Every row gives one point. To make a cloud, some directions were put in groups of two or more. Within a group, all points are equally far from the middle, so they leave a hole (a ring in 2 directions, a hollow ball in 3). The other directions are filled evenly. Then the cloud was stretched, turned, moved and blurred a little. Count the holes, and give their numbers of directions, smallest first.

Cloud (13 x 2):
0.56 0.09

-0.02 -0.47

-0.13 -0.45

0.33 -0.35

0.37 0.55

0.10 -0.45

0.02 -0.47

0.37 -0.32

0.56 0.10

-0.01 0.70

0.19 -0.42

-0.58 0.30

-0.51 0.45
Holes: 1 (2)

Cloud (29 x 4):
0.06 0.33 0.38 -0.01

0.57 -0.63 -0.11 0.00

0.33 0.07 0.03 0.19

-0.22 -0.17 -0.02 0.81

-0.41 0.97 -0.04 0.18

0.27 0.44 -0.16 -0.25

0.05 0.82 0.36 0.10

0.30 0.73 0.18 0.10

-0.02 -0.02 0.32 -0.34

0.59 -0.68 -0.19 0.10

0.08 -0.30 0.06 -0.35

-0.23 0.34 -0.02 0.25

0.55 0.65 -0.09 0.25

0.40 -0.46 -0.35 0.50

0.43 0.40 -0.40 0.47

0.38 -0.06 0.01 -0.63

0.43 -0.12 -0.62 -0.38

0.40 0.68 -0.31 0.71

0.52 -0.08 -0.24 0.86

-0.45 0.39 0.04 0.36

0.32 -0.33 -0.38 -0.84

0.12 -0.05 0.38 -0.58

0.44 0.63 -0.05 -0.17

-0.09 0.50 -0.44 -0.25

0.16 0.11 -0.13 0.93

0.38 0.27 -0.10 -0.49

0.23 0.18 -0.15 0.68

-0.45 0.48 -0.11 0.12

0.10 -0.08 0.18 -0.19
Holes: 0

Cloud:
0.53 0.83 -0.11 -0.14 0.43 0.26

0.85 0.17 -0.06 -0.17 -0.05 -0.04

-0.24 -0.63 -0.04 0.50 -0.23 -0.43

0.38 -0.03 0.23 -0.39 0.67 -0.11

0.27 -0.65 0.18 0.55 -0.49 0.40

0.52 -0.47 -0.41 -0.02 -0.17 0.06

-0.13 0.32 -0.75 0.12 -0.09 0.13

-0.46 0.07 -0.52 0.02 0.07 0.75

0.37 -0.22 0.17 0.15 0.58 0.38

-0.21 -0.88 -0.05 0.50 -0.41 0.34

0.38 0.37 -0.20 0.44 0.13 0.21

-0.39 -0.50 -0.32 0.16 -0.70 0.04

-0.54 0.22 -0.37 0.39 0.44 -0.05

-0.21 0.34 -0.77 0.09 -0.09 0.14

-0.22 0.65 0.01 0.10 0.24 -0.19

0.03 0.31 -0.06 0.62 0.17 0.51

-0.48 0.35 -0.43 0.24 0.45 -0.16

0.29 0.81 -0.01 -0.27 -0.33 0.70

0.01 -0.23 0.36 -0.15 0.41 -0.14

0.12 0.68 0.35 0.05 0.37 0.56

-0.36 0.40 -0.49 -0.22 -0.42 -0.06

-0.72 0.60 -0.07 -0.06 -0.07 0.39

0.24 -0.16 -0.11 -0.32 0.10 0.79

0.32 0.84 -0.04 -0.42 -0.32 0.52

-0.37 -0.69 -0.14 0.29 0.36 -0.27

-0.16 0.26 -0.71 0.21 -0.01 -0.12

0.65 0.25 0.09 0.37 -0.06 0.10

0.48 0.19 -0.10 -0.24 0.80 0.34

0.13 0.33 0.19 0.11 -0.07 -0.35

-0.21 0.26 -0.63 0.01 -0.13 -0.35

0.56 0.76 0.02 0.00 0.29 0.17

-0.77 0.20 -0.38 0.30 -0.13 0.60

0.18 1.04 -0.14 -0.63 0.09 0.51

0.05 -0.16 -0.39 -0.26 0.19 0.72

-0.19 0.02 0.15 -0.07 -0.64 0.03

0.46 -0.02 -0.41 0.01 -0.46 0.29

-0.02 -0.88 -0.15 0.51 0.17 -0.10

0.17 1.06 -0.18 -0.66 0.14 0.42

0.18 0.50 0.21 0.39 -0.31 0.75

-0.43 -0.10 -0.47 -0.01 0.08 0.73

0.04 0.26 0.02 -0.47 0.84 -0.14

-0.02 0.53 0.29 -0.03 -0.51 0.28

-0.09 0.03 -0.11 0.84 -0.30 0.30

0.31 -0.49 0.30 0.12 -0.18 0.64

0.27 -0.07 0.15 0.70 -0.49 0.41

0.31 0.57 0.15 0.12 0.57 0.48

0.34 -0.67 0.27 0.42 -0.04 0.38
Holes: 3 (2, 2, 2)
